Every row gives one point. Each copy is the shape, with its points in the same order, turned, moved and blurred by noise. Is it also mirrored, or only turned?
(in the rows, 128 means zero)

Shape, 8 rows:
[[143 164 139]
 [ 72  91 160]
 [126 130 115]
 [ 78 140 123]
 [ 96 149 133]
 [221  70 159]
 [ 48  58 194]
 [ 97 160 161]]
Copy 1, 8 rows:
[[153 156 159]
 [ 72 110 139]
 [149 138 126]
 [ 99 152 128]
 [110 148 137]
 [204  35 164]
 [ 32  60 135]
 [107 158 171]]
Copy 1 is: only turned
Copy 2, 8 rows:
[[171 119 159]
 [ 74  96 128]
 [150 126 132]
 [110 148 150]
 [124 137 155]
 [194  44  66]
 [ 32  78 127]
 [126 105 180]]
Copy 2 is: only turned

Shape:
[[ 55 123 114 114 148  81]
 [196  69 175  69 164 102]
 [132 175 146 129 110 172]
 [189 152 185 195  48 177]
 [120 128  58  89 156  99]
 [141 140 101 147 125 162]
 [183 120 145  66 138  91]
 [181 110 128  69 124  78]
 [ 68  96 102 126 128 138]
 [170 135 147 120  48 177]
 [157  98  93  93 161  71]]
Copy 1, 11 rows:
[[ 49 120 106 135 109 135]
 [198  75  45 128 173 151]
 [147 180 166  99 125 153]
 [236 190 175 127  70  94]
 [ 77 160  71 155 151 171]
 [146 181 145 164 134 152]
 [160 132  53 100 157 145]
 [156 141  33 115 143 142]
 [ 89 124 128 169  93 167]
 [203 190 139 117  76 167]
 [118 134  43 155 158 138]]
Copy 1 is: only turned
Copy 2:
[[ 81 136 118 149 181  54]
 [203 109 152  46 133  49]
 [117 138 144 117 117 165]
 [106  78 212  93  55 188]
 [118 143  62 127 121  56]
 [127 108 112 139  97 133]
 [155 144 131  51 114  60]
 [139 134 122  49 106  49]
 [ 97  89  98 147 169  96]
 [101  87 143  58  91 172]
 [144 126 100 100 110  24]]
Copy 2 is: only turned
Copy 3, 11 rows:
[[ 59 133 146 180 155  70]
 [217 126 135 141 121  57]
 [115 175 117 104 113 158]
 [153 128 138 107  84 249]
 [ 97 149  72 191 114  69]
 [111 148  85 150 119 162]
 [170 138 124 130  81  70]
 [164 129 125 160  69  64]
 [ 94 171 127 198 170 117]
 [154 172 139 142  67 190]
 [138 114 103 182 113  54]]
Copy 3 is: mirrored
Copy 4:
[[ 85 111  67  93 151 124]
 [113 217 158 121  57  96]
 [206 112 141 138 153 140]
 [228  70 161 200  77 109]
 [125 167  64  91 136 173]
 [174 138 111 160 153 165]
 [142 184 121  89  72 113]
 [133 189 114  99  60 141]
 [100 111 113 122 159 159]
 [201 100 171 150  83 166]
 [109 193  77 122  92 142]]
Copy 4 is: mirrored

Shape (15 x 9):
[[ 88 113 182 149 180 167 149 176  92]
 [107 117 178 131 129 179 155  60 122]
 [125  82 178  97  88 103  76 171 121]
 [121  78 120 109  82  71  72 108  89]
 [ 79 192  94 189  63 179 126 104 157]
 [193 128 112 115 127 113 185  79 103]
 [175 145  66 200  92 193 181 171 188]
 [159 100 102 180 152 103  91 129 199]
 [167 132 116 117  80 195 114 137 184]
 [ 78 117  68 115 135 198  84 158 102]
 [164 128  76 121 154  69 110 136 183]
 [142 143 146 106 172 135 136 186 112]
 [ 99 133  87 176  63 162 167 107 210]
 [145 179 160 212 112 188 171 133 108]
 [129 154 137 187  98 190 202  88 204]]
Copy 1 (15 x 9):
[[100 134 146 217 142 149  88 158 115]
 [114  73 193 167 103 180 154 110 109]
 [142  68 147 132 118  61  57 126 119]
 [142  50 119 106 136  52 121  84  83]
 [ 93 131  90 120  31 160 174  85 164]
 [176  78 156  91 175 170 170 136 130]
 [158 130  49 111  91 227 113 127 207]
 [201 109 102 159 138 125 108  48 187]
 [154 106 138  83  70 182  78  96 156]
 [ 77 151  92 129 117 154  76  69  80]
 [178 120 116 100 184 105 117  61 190]
 [134 154 150 140 166 128  82 152 137]
 [108  68  88 121  70 187 145  73 214]
 [153 139 116 168  68 190 169 175 145]
 [131  88 140 147  74 228 167 114 209]]
Copy 1 is: only turned
Copy 2 (15 x 9):
[[ 22 139 157  90 166 133 144 154  79]
 [ 97  89 170 140 136 217 166 125  79]
 [107  85 158  88 104 106  56 169  83]
 [107  89 121 145  84 126  24 114  84]
 [113 151 132 209  55 141 210 152 117]
 [147  87 129 202 182 144 128  79  60]
 [144 125 121 203 163  74 210 158 177]
 [134 115 186 142 123 106  97  95 186]
 [189 119 136 154 129 131 161 176 119]
 [ 94 190  86 136 120 156 117 183 130]
 [167 137 156 131 140  87  98  59 148]
 [100 155 151  97 175  92 128 149  91]
 [142  98 123 180  76 116 224 114 158]
 [ 75 121 189 216 162 109 206 174  84]
 [133  85 162 181 127 150 248 121 126]]
Copy 2 is: only turned

Shape, 14 rows:
[[121 140 142 121 107 234 116 190 108 196  80]
 [130 176 116 188 179  73 215 147 126  85 150]
 [106 106 113  80  37 124 167 178 111 128  84]
 [145 159 135 156 180 129 170 111  98  99 184]
 [136 161 165 173 113  80 141 147 137  81 183]
 [ 57 171 139  97 124 197 176 141 204 119  35]
 [151 218 161 172 165 125 121 121  86 113 125]
 [154  87 163 146 189 148 103 195  99 103  53]
 [166  98 124 119 152 177  85 151  99  86 122]
 [100 107 109 172  74  73 162  57 132 139 142]
 [100 150 116  41 117 131 164 123 218 187  72]
 [ 78  48 176  63 121 145 122 156 118 147  98]
 [164 161 151 203 118 109 207 103 168 118 150]
 [ 60 110  92 127 104  98 131 127 192 155 135]]
Copy 1 (14 x 11):
[[116  62 127 105 157 160 187 156  79 186  97]
 [146 187 109 202 114  60 108 135  86 128 219]
 [116 173 126  64 125 114 166 187 180 204 128]
 [125 155 153 201  80 124 112  82  90 140 212]
 [151 188 174 210 104 116  98 165 119 117 156]
 [140 110  39 170 211 144 163 140 149 195 105]
 [170 150 139 171 112 142  96  93  31 114 134]
 [ 76 125 172 110 202 116 153 113  87  81 141]
 [100 110 165 111 120 175 155 116 139  84 143]
 [ 98 181  99 202  38  69 110 129 162 153 100]
 [147  65  78 139 177  83 108 126 199 226 128]
 [ 44 123 174 121 171 122 146 132 177 177 101]
 [175 172 122 238  89  49 169 129 116 128 142]
 [ 89 112  95 182 121  92  84 182 189 157 122]]
Copy 1 is: only turned
Copy 2, 14 rows:
[[222  73 147 153  41 155 148 158 186 128 143]
 [170 179 168 113 198 105  69  85 105  96 125]
 [144 113 132  89  65 107 190 163  93 109 152]
 [154 163 136 128 153 173  75  66 126 110 126]
 [165 169 120 107 176 104 109  96 100 177 141]
 [175 118 186 123 144 139 229 185 214  83  91]
 [199 114 110 104 175 160  55 124 152 138 106]
 [150  13 145 141 143 112  92 128 169 132 179]
 [119  73  85 154 137 169 118 118 156 127 181]
 [119 186  90 109 100  71 147  82 105 118  61]
 [173 141 140  30  94 116 214 127 229  73 143]
 [ 83  62 159  86  65 131 186 117 175 154 148]
 [219 176 135 145 166  86 142  43 119 111  93]
 [105 185 125 103 101  67 177 134 185 113 124]]
Copy 2 is: mirrored

Shape, 18 rows:
[[113 102  92 178  54 171  83 187 149 115  58 107]
 [157 196 177 120 132  87 168 168 152 148 118 194]
 [199 198 148 145 133  79 179 144  65 154  93 151]
 [152  98 143 189 119 115 123  90 142 187 161 103]
 [ 79 137 127 122 158 147 120 134  90  78 125 144]
 [170 143 178  95  97  62 147 128 101  86 164 167]
 [175 167 125 185 119 128  88 165 161 167 205  50]
 [156 135 170 138 108  97 150 146  84 188 168  89]
 [217 151 164 118 139 102 115 114  82 167 173 177]
 [118 106  67 102 150 163  79  82 171 135 143  82]
 [ 77  79  75 170 161 102  91 133 174 156 147  75]
 [112 189 231  97 127 141 146 133  80 128 108 194]
 [109  69  98 154 150 189 156 105 187  78 137  67]
 [105  49  87 148  95 174 108 212 188 161 102  98]
 [152  96 148 194 150 122  67  99 178 132 136  84]
 [169 157 196 133 141  79 134 203  67 116 108 178]
 [ 66  99  68 185  50 137  92 146 193 136 105  75]
 [106  97  76 192 149 169 119  94 149 118 204 146]]
Copy 1 (18 x 12):
[[128 131 176  55  84 138 153 199 137 189  65 163]
 [178 194  94 162 154 117 184  66 212 165  90 124]
 [240 163 146 157 182 156 173  60 157 137  61 118]
 [107 140 160 107  99 163 168  70 114 103 113  70]
 [127 156 107 149 148 166  68 157 155 133  95 141]
 [156 117 138 171 195 129 166  95 210 105 143 133]
 [119 229 189 100 117 178 216 149 135  90 114  58]
 [135 163 154  99 200 162 179  76 127 118 112  74]
 [192 178 156 150 160 146 157  44 151  88 165 129]
 [110 143  94 106  68 222 145 166  96  99 151 134]
 [105 147  90  84  67 150 137 173  99 105 102  50]
 [147 178 116 137 201 166  96  49 219 175 107 166]
 [ 65 122 126 170  72 203 139 182  94 171 118  97]
 [ 95 156 130  53  83 109 176 194  79 206 115 124]
 [120 141 169 102  49 179 139 126 152 119 141  56]
 [215 173 157 140 202 102 120  93 194 166 109 110]
 [ 72 118 137  47  64 145 183 199 132 138  52 123]
 [ 65 172 135 168  64 145 116 127  94  84 107 121]]
Copy 1 is: only turned
Copy 2 (18 x 12):
[[ 45 133 126 120 103 100  63 174 167 185 113 176]
 [183 120 193 132 108  75 176 129  49 151 146 176]
 [166  89 202 140 110  82 143 158  19 144  77 105]
 [131 128 164 169  85 104 178 158 177  94  60 121]
 [116 152 119 108 147 159 112  93  91 118 122 127]
 [176 134 178 136  56  76 121  64  60  98 118 122]
 [186 170 108 170  60 109 131 229 150  94  74 158]
 [157 152 164 120  75  68 161 173 110  89  91  79]
 [203 123 229 159  61 135 148 129  91 111 105  97]
 [171 167 121 148 157 148  98 116 216 135  68 145]
 [120 145  93 181 171 105 125 156 208  84 107 142]
 [135 181 202  85  99 126 182  95  30 162 133 121]
 [116 134  94  83 148 135 114 110 198  84  42 197]
 [ 86 128 139  90 135  88  87 190 228 130 143 180]
 [111 173 156 196 110 126 137 148 178  82  55 179]
 [128 134 213 129  95  95 120 145  15  99 154 131]
 [ 68 141  64 151 115  71 102 154 216 167 104 168]
 [137  99  90 145 101 191 153 116 189  92  98 147]]
Copy 2 is: only turned
Copy 3 (18 x 12):
[[104 160 230 190 100 113 159 139 150 170 107  96]
 [164  80 121  92 114  86 105 125 109  50  72 184]
 [187 158  94 101  72 120  68 118  74  88  53 181]
 [127 129 125 108 114  92 131 112  78 204 158 201]
 [157 116 106 111 110 147 129 134 138 110 161  79]
 [167 118  85  51 111  85 103  51 152 107  80 141]
 [157  80 193  67  80  82  96 174 106 238 119 181]
 [121 109 123  61  64  99  86  95  60 168 114 153]
 [148 126  49  82  77  71  56 118 142 131 111 198]
 [116 111 143 113 188 137  81 173 149 218 169 124]
 [143 102 158 132 173  81 121 159  71 208 186 105]
 [125  74  94 103  64 141  99  79 135  25 131 156]
 [132  95 141 124 170 190 190 140 142 211 149 118]
 [ 57 106 183 166 132  86 177 175 113 193 112  93]
 [163  88 144 154 125 106 130 121 118 221 186 181]
 [178 111  79 116  52  76 106  98 104  75  71 125]
 [107 152 248 134 163 103 166 136 119 195 163 115]
 [154 143 104  85 145 120 176 197 149 195 197 156]]
Copy 3 is: only turned
Copy 4 (18 x 12):
[[ 53  83 140 177 175 128  92 206 103 134 120 108]
 [ 65 190 137 105  48 113 160 106 191  94 142 117]
 [ 78 200  96 122  58 170 175 109 122  57 152 101]
 [126 104  34 147 159 144 157  91 160 139 131 109]
 [119 117 173  84 117 141  85  90 100 131 129 137]
 [111 159 126 154  61  63 135  52 119  68 135 120]
 [ 95  48  84 191 118 167 212 111 176 125 149 161]
 [117 100  61 119  86 119 197 102 116  99 142 106]
 [134 134  73 136  55 129 138  70 168  55 185  95]
 [170  79  78 154 132 157  82 140 139 161 115 195]
 [111  94  78 120 202 126 133 121 133 178 156 203]
 [ 95 141 167  78  26 114 121  87 145 118 123  49]
 [192 118 145 155 207 154 128 137 138 157  71 168]
 [102  72 114 137 198  97 132 240 151 135 125 151]
 [140 108  82 187 171 143 132 100 154 186 164 127]
 [ 77 156 163 114  70  96 155  98 122  65 209  80]
 [ 50  71  85 170 198 125 112 167 124 172  76 163]
 [144  86  98 117 203 160  85  69 182 103 113 159]]
Copy 4 is: mirrored

Shape, 16 rows:
[[121 128 205 154 192 136 139 184 117  65 132 175]
 [104 186 126  71 104  64 120  95 167 148 140 148]
 [110 161 161  81 188 116 167 215  50 130 196  86]
 [141 173 190  70 180 155 134 101  81 158 123 148]
 [117 128 183 180 107  57 132 112 115  91 192  59]
 [101 163  73 145  84 142 161 110  92 163 113 181]
 [137 191  92  51 186  55 149 132 164  54 117  90]
 [130 119  75  84 125 136 153 105 144  51 189 134]
 [188 141 185 143 123  68 152 127 180 104  84 155]
 [151  99 114 157 182  86 119 132 135 165 133 164]
 [197  75 120  95 169 126 146  93 155 158 185 171]
 [167  84 196 150 156  82  87 204  89 147  71 174]
 [116  71 189  97 136 101 172 129 138 114 181 141]
 [153 149 134  56 164 154 128 112 172 157 162 118]
 [116 181 166  85  95 105 161 173 137  63 168 141]
 [106  64  97 114 155  84 139 205 158 164 100 109]]
Copy 1, 16 rows:
[[168  64 144 185 156 149  55 168 192 216 125 118]
 [103 107 144 125 135 210 132 113 172  68 151 171]
 [199  30 200 141  99 179 106 165 104 143 164  59]
 [145 146 229 167 126 193  87  98 143 164 132 110]
 [118  45  74 194 117 164 121 165  86 109  84 124]
 [ 85 150 135 108 183 133 115 115 120 130 212 134]
 [190  97 133 135  74 171  53 135 199  31 137 140]
 [ 97 141 133 118  84 140  74 221 167  87 147 120]
 [147 114  97 220 144 138 136 104 223 129 122 154]
 [147 111 148 125 204 112 138 136 175 119  96 110]
 [123 179 188 145 152 132 162 185 195 113  87  87]
 [170  42 189 187 183  76 142 106 188 192 117 155]
 [158 114 146 161 125 174 157 213 148 158 112 142]
 [123 148 183 109  92 189 128 127 187 120 107  93]
 [121  61 136 176  86 197  92 175 178 128 191 132]
 [200  68 133  70 130 100 174 139 178 131 128 147]]
Copy 1 is: mirrored
Copy 2:
[[114  58 104 141  56 135  85 163  73 201 131 132]
 [163 172 180  83 102 167 114 126 190 154  89 110]
 [137 189  18 145  60 141 116 191 124 202 160 125]
 [160 119  74  35 105 187 113 139 126 184 145 159]
 [132 136 107 180 154 180 130 208 110 154  65  55]
 [184 158 171 116 168 103 163  93 126 197 148 154]
 [130 158  99 107  54 146  77  78 171 122 126  25]
 [181 115 137 121 105  86 131 157 152  96 161  70]
 [131  71 147 113  70 173 155  94 110 172  45  90]
 [103  75 124 151 121 153 155 116 184 179 124 150]
 [148  53 106  97 102 130 196 158 208 129 130 138]
 [ 81  75 129 170  57 223 169 116  91 202 127 181]
 [108 107 128 102  79 128 165 220 130 156 109 110]
 [161 128  85  70  89 136 125 135 181 106 106 157]
 [190 159 139 122  42 129 108 168  94 163 106  87]
 [ 46 155 127 171  75 121 170 109 153 140 119 157]]
Copy 2 is: only turned
Copy 3:
[[200  79  28  79 108 114 137  68  86 103  85  86]
 [125  79 147 142 207 105 104  91 184 113  82 147]
 [124 113  30  70 196 196  89 109  87  20  92 110]
 [170 133  76 177 179 160  93  61  93 120  84 163]
 [ 90 149  99  86 141 141 109  82 189 110  98  25]
 [191 131 153 149 147  93  98 198 154  83 106 148]
 [ 80  57 124  79 184 165 144 114 134 141  10 145]
 [145 115  63  90 197 111 199 167 165 135  62 136]
 [157  66 154 141 132 124 169  70 111 154  81  58]
 [137  71  96 121 177  62 101 139  84 146 119  87]
 [174 117  69 139 236  82 162 144 102 162 124  86]
 [141  30  71 181 109 100  96  91  67  95 132  49]
 [144 131  72 119 189  83 171  62 122  80 102  80]
 [145 109  93 135 223 128 139  95 126 156 118 169]
 [168  71  89  85 168 168 164  68 175  72  68 122]
 [ 68  74 119 103 153  70 146 141  57  66 137 117]]
Copy 3 is: mirrored

Shape:
[[ 89 166 128 114 143 115 100 110 147 146 112  66]
 [173 140  82 158 116 139 219 149 183 158 154 102]
 [134 146 144  94  81 148 149 129  90 128 104 108]
 [122 147 135  93 157 111 109 133 108 102 144  38]
 [131 144 138 156 132 111 102 161 114  93 150 109]
 [145 104 186 116 123 119 145 142 124 129 135  64]
 [111 105 131  82  62 120 142 179 113 125 189 115]
 [121 109  87  89 115 127 137 108 134 142 127 102]
 [ 78 128 167 133 126 148 114 109  93 107 150  86]
 [141 130 119 132 152 122 120 151 191 104 100 199]
 [163 127 169  96 156 138 135 146 134  91 130  97]
 [106 121  84 138 122 108 148 163  88 109  88 138]
 [ 69 172  93 162 153 107 135 111  95 188 152 136]
 [150 116 125 163 105 153 116 163 111 144 131 174]
 [ 64 140 115 148 159 181 143 202  94 173 117  83]]
Copy 1 (15 x 12):
[[144  91  90 124  85 128  95 175 100 144 136 104]
 [152 193 119  83 144 138 125 133 105  79 157 200]
 [103 130  73 126  73 116 111 103 161 142 105 139]
 [134  93  70  60  99 143  97 176 142 141 107  76]
 [ 97  86 119  93 117 135 115 172 147  94  91 126]
 [132 124  93  99  71 192 119 156 142 126  99 151]
 [158 110  56 128 140 132 154 118 147 107  47 153]
 [153 123 111 113 131 125 124 103 121 177 128 120]
 [110  88  83 128 100 138 101 189 161 171  90 144]
 [126  85 180 136 131 146 161 114 171  90 167 133]
 [119 109 101  80  92 180 122 145 194 109 133 112]
 [ 97 105 146  96  88  74 166 114 138 135 106 135]
 [ 78 107 104 150 141  92 153 186  62 157 142 149]
 [ 89 139 151 159 121 129 156 138 154 107  97 146]
 [134 161 101 133  58  90 179 215 135 142 119 135]]
Copy 1 is: mirrored
Copy 2:
[[116  85 103 131  73 143 121 130 142 135  95 163]
 [135 120 249 183 133 169 112 128 103 123 119 142]
 [111 116 111 160 122 125 131 104  74 132 149  93]
 [103  37 103 155 101 146 132 147 159  98 118 127]
 [116 117 126 162 131 110  96 155 169 100 135 103]
 [ 56  85 151 164  99 118 158 120 138 102 121 101]
 [ 73 111 150 141 137 132 126 109 121  93 222 127]
 [111 104 129 122 132 158 143 142  91 121 131 152]
 [106  96  90 134 120 101 130  96 135  67 112 132]
 [119 139 172 100 155  90  92 173 144 191 115 132]
 [102  64 149 153 132  94 156 143 149 131 122  95]
 [ 97 129 115 126 171 169  76 136 109 127 108 102]
 [167 168 113 115 112 188 107  83 158 105 107 147]
 [115 183 143 165 170 111 124 137 131 140 144 110]
 [ 97 112 103 199 173 167 105  63 154 137 100 163]]
Copy 2 is: only turned
